Each row of a before or after table is a point. The points were changed in one or more steps. Then noise was added and the rows were shuffled. The steps act on how far a point lies along the listed directions, d1 being the first. Write out the steps. A step turns or swaps two directions, mirrors them in a line or flattens them onto one, adds a multiple of one to another, or multiplies one. Angles are multiples of 10 degrees, from the lower direction toward the higher: turns from -170 to 170, lines from 10 to 170 but not 90. Use the fewest steps. Two steps may share a direction if one is a turn and the other turns, adds or multiplies; they go together, in the order done. Otherwise the lowest direction goes first.
In the rows, zero is written as 128.

Directions:
(1): [107 165]
(2): [ 91 107]
Before, 12 rows:
[[ 86  96]
 [112 103]
 [153  82]
 [110 116]
 [106 125]
 [175 104]
 [ 72 117]
 [187 134]
 [128 136]
 [ 95 143]
 [ 91 113]
 [145  92]]
After (12 x 2):
[[101 174]
 [117 146]
 [109 139]
 [ 99 154]
 [123 119]
 [167 162]
 [ 90 126]
 [ 80 159]
 [158 156]
 [179 102]
 [122 157]
 [181 133]]
Steps: mirror d1 and d2 in the line at 50 degrees

Directions:
(1): [144 177 123]
(2): [ 99 133  85]
(3): [ 88 144 157]
Before, 10 rows:
[[114 126 147]
 [150 137 137]
 [154 128 106]
 [139  98 114]
 [142 140 128]
 [128 152  72]
 [127  96 158]
 [148 140 136]
 [118 153 147]
 [136 139 146]]
After:
[[152 204  78]
 [166 147 116]
 [103 112 138]
 [158 173 134]
 [133  49 127]
 [105  34 161]
 [143 160 141]
 [161 162 137]
 [155 167 131]
 [121 189 132]]
Steps: multiply d1 by 3; add 0.5 times d3 to d2

Directions:
(1): [159 121 146 175]
(2): [107 180 137 146]
(3): [ 85 103 113 158]
(4): [147 141  74 138]
Before, 12 rows:
[[103 129 133 130]
 [112 150 164 142]
 [152 115 127  93]
 [162 120 105 113]
 [173 115 105  97]
 [ 88 123 135 124]
 [ 97 118 149 113]
 [116 106 126 153]
 [116 115 149 133]
 [178 129  98 115]
 [132 126 112 146]
 [115 120 164 133]]
After, 12 rows:
[[140 132  87 150]
 [100 140 208 135]
 [186 125  67 103]
 [152 114 128  93]
 [105 106 184 125]
 [114 106 130 152]
 [ 98 126 150 128]
 [ 79 117 164 118]
 [173 128  68 120]
 [ 81 106 195 104]
 [197 144  42 126]
 [ 98 107 216 123]]
Steps: multiply d4 by 2.5

Directions:
(1): [124 129  80  83 127 159]
(2): [145 163 118 135 188 124]
(3): [131 154 171 118 124 180]
(4): [181 118 147  88 126 106]
(5): [ 83 113 154  92 157 112]
(6): [142  72 130 144 157 159]
Before:
[[ 77 166 157 108 132 147]
 [143 166 107  97 109  98]
 [169 114 157 108 154 163]
 [132 132 176 118 152 138]
 [113 121 127  51 103 143]
 [124 139 136 118 181 180]
 [ 74 121 148 115 129  73]
 [105 154 121 141 104 120]
 [135 147 119 147 141 191]
 [178 120 129 116 152 137]
 [171 125 147 108 130 179]
 [140 163 111 124 149  87]]
After, 12 rows:
[[ 96 150 104  73 119 149]
 [164  84 129 128 125  99]
 [113 207 141 103 135 205]
 [106 183 154 132 127 152]
 [151 138  94 149 179 151]
 [149 183 174 106  80 146]
 [165 135 129 101  41 175]
 [163  94 153 135 107 133]
 [140 146 132 180 171 143]
 [161  74 128 119 122 122]
 [127 121 137  91 137 148]
 [135 175 144 112 137 124]]
Steps: turn d1 and d5 by -90 degrees; add -1 times d4 to d2; add -1.5 times d6 to d3

Directions:
(1): [139 126 112 203 124 129 133  94]
(2): [ 66 173 146 134 125 133 155 114]
Before:
[[ 49 172 157  99 120 128 164 137]
 [139 117 125 106 144 108 110 135]
 [138 164 115 217 120 139 147  42]
 [ 62 170 139 172 109 139 175 100]
 [ 50 175 146  56 115 116 154 135]
 [193  65  96 172 118 112 113 118]
 [105 158 144 121 153 140 136 122]
 [193  82 119  66 119 134 115 156]
 [172  93 108 169 130 130  96 100]
 [161 102 114 182 106 143 116  90]
 [107 150 127 124 135 132 140 128]]
After:
[[125 133 124 144 142 108 119 112]
 [117 129 147  79 128 130 112 139]
 [139 123 116 172 113 140 144  97]
 [133 152 154  10 131 136 122 142]
 [134 134 123 135 135 133 134 131]
 [136 127  97 191 108 114 134  86]
 [118 123 135  88 115 128 136 149]
 [113 119 136  77 118 113 131 149]
 [133 139 130 141 154 142 127 121]
 [131 120 117 171 116 122 138 120]
 [118 123 146  61 108 146 123 139]]
Steps: multiply d1 by -1; multiply d2 by 0

Directions:
(1): [119 147 141 117 101 168  76 126  81]
(2): [167 151 117 104 181 177 133 127 138]
Before:
[[158 137 129 140 151 112 164 137 138]
 [161 173 131  85 169 211 101 129 106]
 [108 148 156 127  67 171  37 112  50]
 [ 93 121 150 141  85 116 108 126 128]
 [139 147 119 105 155 148 148 127 138]
 [124 112 133 164  72  99 113 135 115]
 [105 145 144 116  70 162  67 110  70]
 [143 123 125 118 167 114 144 120 146]
 [161 156  93 128 189 138 148 112 159]
 [103 108 120 134 127  85 131 128 147]]
After, 10 rows:
[[181 149 120 127 148 171 115 134 125]
 [ 87 125 120 161  87  71 112 115 119]
 [144 148 132 114 155 173 123 124 147]
 [123 135 147 147  93 113 122 138  94]
 [177 133 107 111 192 136 184 113 180]
 [112  98 126 147 126  48 190 137 183]
 [117 139 125 112 135 152  84 127 108]
 [196 127 101 124 219 128 187 115 195]
 [ 95 121 130 126 103  97 144 128 128]
 [109 117 139 125 112 105 107 118 106]]
Steps: turn d1 and d2 by 150 degrees

Directions:
(1): [105  85 103 123  76 110 109 103 115 173 103]
(2): [151 126 111 132  61 123 136 162 110  77 147]
Before, 10 rows:
[[130 142 119 151 100 132 139 159 130  80 150]
 [137 188 173 131 247 156 146 136 170 114 140]
 [140 128 139 141  84 135 114 142 126 104 128]
 [151 122 110 125  45 121 123 153 105  96 137]
 [165 136 116 143  65 128 152 171 109  45 158]
 [165 147 124 132  71 150 162 173 119  41 147]
 [152 154 148 134 113 125 152 160 118  74 125]
 [144 134 138 119 103 137 146 169 122  80 152]
 [140 142 147 125 175 157 147 137 138 113 134]
 [152 164 128 127 145 146 133 163 142  88 151]]
After:
[[104  89 117 111  76 116 121 119 116 155 116]
 [ 94 102 103 146  89 117 114 115 129 150 119]
 [168 145 115 136  39 125 147 193 118  36 158]
 [136 119  96 121  61 121 115 144 121 127 131]
 [100  76 100 122  53 128 119  92 116 175  86]
 [102 103 125 115 119 120 100  88 127 196  96]
 [ 98  69  96 126  69 109 112  84 115 185  97]
 [140 119 117 123  87 141 144 152 110  94 136]
 [117 118 140 138 110 130 104 102 133 155 108]
 [121 104 123 127  71 101 123 123 101 140  93]]
Steps: turn d1 and d2 by -110 degrees

Directions:
(1): [107 108 127 197 118 148 118  67 114 127 145 110]
(2): [117  88 176 127  83 130 148 141  91 141 124 178]
(3): [ 91 149 113 102  94  84 137  80 156  98 129 158]
Before (8 x 12):
[[110  93 159 153  97 116 123 113  99 114 118 168]
 [134 137 108 119 150 139 129 153 114 121 120 115]
 [ 74 132 129 154  95 106 134  90 139 111 150 169]
 [160 126 152 137 184 161 105 176 114 156 123 108]
 [ 93 154 102 182 116 108 115   7 157  78 145 106]
 [118 118 144 122  86 109 149 134 122 131 139 151]
 [138 164 107  37 136  76 146 160 175 121  91 132]
 [132 138 120 162 133 167 106 112 113 147 123  99]]
After:
[[156 125 150 145 183 164 105 169 112 155 126 107]
 [107 168 102 135 123  94 120  46 167  78 134 116]
 [115  97 159 139  98 114 126 125 100 112 116 172]
 [132 135 108 130 149 141 127 146 113 120 121 111]
 [136 142 122 144 137 160 108 130 116 147 120 103]
 [118 118 145 125  84 110 148 131 120 132 141 151]
 [ 79 136 132 139  99 100 136 106 142 111 147 174]
 [124 152 106  83 128  89 139 120 167 120 101 119]]
Steps: multiply d1 by 0.4
